Every row gives one point. To make a cloud, some directions were put in groups of two or more. Within a group, all points are equally far from the middle, so they leave a hole (a ring in 2 directions, a hollow ball in 3). The other directions are filled evenly. Then the cloud was stretched, turned, moved and blurred a little. Count the holes, and give their numbers of directions, smallest first.

Cloud (22 x 3):
[[ -8 -57 -35]
 [ 29 -24 -45]
 [-27  64  -3]
 [ 14  11  82]
 [ 80 -51  29]
 [ 48  -2  45]
 [ 14 -65 -39]
 [ 15  34   9]
 [-12   5  48]
 [-10 -56 -15]
 [-61 -25 -24]
 [  7 -62 -17]
 [ 45 -59 -17]
 [ 45 -72   2]
 [-13  22  18]
 [ 65 -65 -26]
 [ 54 -28 -21]
 [-23 -66  53]
 [ 42 -15  52]
 [ 41  51 -30]
 [-29 -29  -5]
 [ 24  41  24]]
Holes: 0

Cloud, 20 rows:
[[ 36  20 -60]
 [ 29 -33  24]
 [ 19 -34 -30]
 [-47   6  10]
 [-10  56 -56]
 [  8  77 -34]
 [-32  49 -31]
 [-43 -25   5]
 [ 11 -21 -51]
 [-28  58  -8]
 [ 52  73 -10]
 [ 25  56 -61]
 [-22  57  13]
 [-41  34 -34]
 [ -4 -12  57]
 [ 20  57 -60]
 [ -8 -43 -23]
 [ 29  77 -35]
 [ 48  10  50]
 [ 61  35 -33]]
Holes: 1 (3)

Cloud (28 x 4):
[[ 32 -61  47 -55]
 [-65  48  -4 -20]
 [ 60 -46  13 -59]
 [-11  -3 -54  -5]
 [ -8 -38  76  26]
 [ 53  -1   7  20]
 [ 46  34  43  -4]
 [-71  44   4 -16]
 [-75   9  23 -47]
 [-56  -1  52  32]
 [-27  41 -32   7]
 [ 11  23  85 -27]
 [-56  50  -9 -39]
 [  6  41  18  32]
 [-68 -31  12 -39]
 [  7 -38 -21  24]
 [-80  20  24   2]
 [-33  49   1  24]
 [  5  -4  97 -15]
 [  5 -55  57  26]
 [ -9 -39 -43 -58]
 [-14 -49 -29 -62]
 [ 39  -8 -23 -75]
 [-80  21  18 -32]
 [  0  -9  88 -44]
 [-27  48  11  30]
 [ 55 -18   7  19]
 [ 47  -6   1  25]]
Holes: 2 (2, 2)

Cloud:
[[-58  -1  -2  59]
 [-40  33  -3 -51]
 [-59  22 -44  39]
 [ 37   7  16 -33]
 [  6  10  63  23]
 [-48  28  39  29]
 [ -7 -29 -31  50]
 [ 14 -62  -2   3]
 [ 39  58   7 -11]
 [-47  23  43  36]
 [-58 -42 -25  58]
 [ 26  -2  57  14]
 [-52 -59 -48  15]
 [-82  30 -14  -4]
 [-59 -46 -22  57]
 [ 46 -19  13   6]
 [ 59  11  -8  -4]
 [-30  64  -2   7]
 [ 10 -13 -40  44]
 [-76  46 -60 -20]
 [  3 -62  37 -19]
 [ 19 -37 -22 -29]
 [-56 -22 -60  36]
 [-47  35  28  24]
 [-72 -40   4 -41]
 [  3 -24  22  61]
 [-81 -17 -58  19]
 [-53  39 -70  26]
 [-98  -2 -18  24]
 [-47  14 -34 -61]]
Holes: 1 (3)

Cloud (53 x 6):
[[ -1   7  55  31  16  73]
 [ 22  10 -16  28  19  67]
 [-61  38  70 -38  20 -16]
 [ 30  10   9  60  10  51]
 [-62   1  26  87  58  -3]
 [-21  47  28   5 -24 -19]
 [-63  21  81 -19   4 -15]
 [ 72 -20 -57  55  34 -19]
 [ 19  -8 -40  63  38  61]
 [-70   7  75  30 -12 -11]
 [-21   8  19  15  25 -46]
 [ -3  44 -11 -56  65 -41]
 [-28 -24  18  12   2 -47]
 [  6  50  47   7 -78  65]
 [  3 -37  -1   8  49  34]
 [-54  -7  79  20  48  35]
 [ 62  10 -64 -39 -29 -13]
 [ 44 -14 -29  44   8 -45]
 [-44  18  -5 -22  69  23]
 [-48 -59  71 109  29   1]
 [ 17  44 -37 -54 -46 -22]
 [-20 -40 -30  45  72 -11]
 [-17  29  43   7  63 -41]
 [-60  32 -35  14   7  21]
 [-50  53 -21 -86   8  -3]
 [-32  18  19  14  57 -39]
 [  5 -13  37  50  40 -58]
 [ 48 -19  12  40 -10  29]
 [ 40 -58  26  22 -74  36]
 [ 33   7  -4  89   1  -2]
 [  7 -11  52  34  21  63]
 [ 37 -64   8  76  -5  34]
 [ 10  67   5  20 -36  43]
 [ -6  66  34  59  -2  22]
 [-61  82  38  12 -20   3]
 [-72  53 -25  14   8  32]
 [-18  79 -32 -40   0 -11]
 [  3  -4  50  -7  40 -57]
 [ 53  13 -33  17   6  21]
 [-49 -13 -22  26 -56  -3]
 [-23   2 -20 -26   3  51]
 [ 52 -89 -19   9  27  11]
 [ 14   9  22  73  10 -28]
 [-35 -15  25  19 -14  50]
 [ 42 -46 -16  22 -28  40]
 [-84  55  39  51  32  16]
 [ 10 -55 -25  82  -5  41]
 [ -7 -61  -8 -37  26 -24]
 [-58  56  39 -46   6 -12]
 [ 59 -73   1  76   7  17]
 [ 59 -10 -65   9 -52  34]
 [-61  22   0  38  22   1]
 [ 42 -26 -47  15 -56  48]]
Holes: 1 (2)
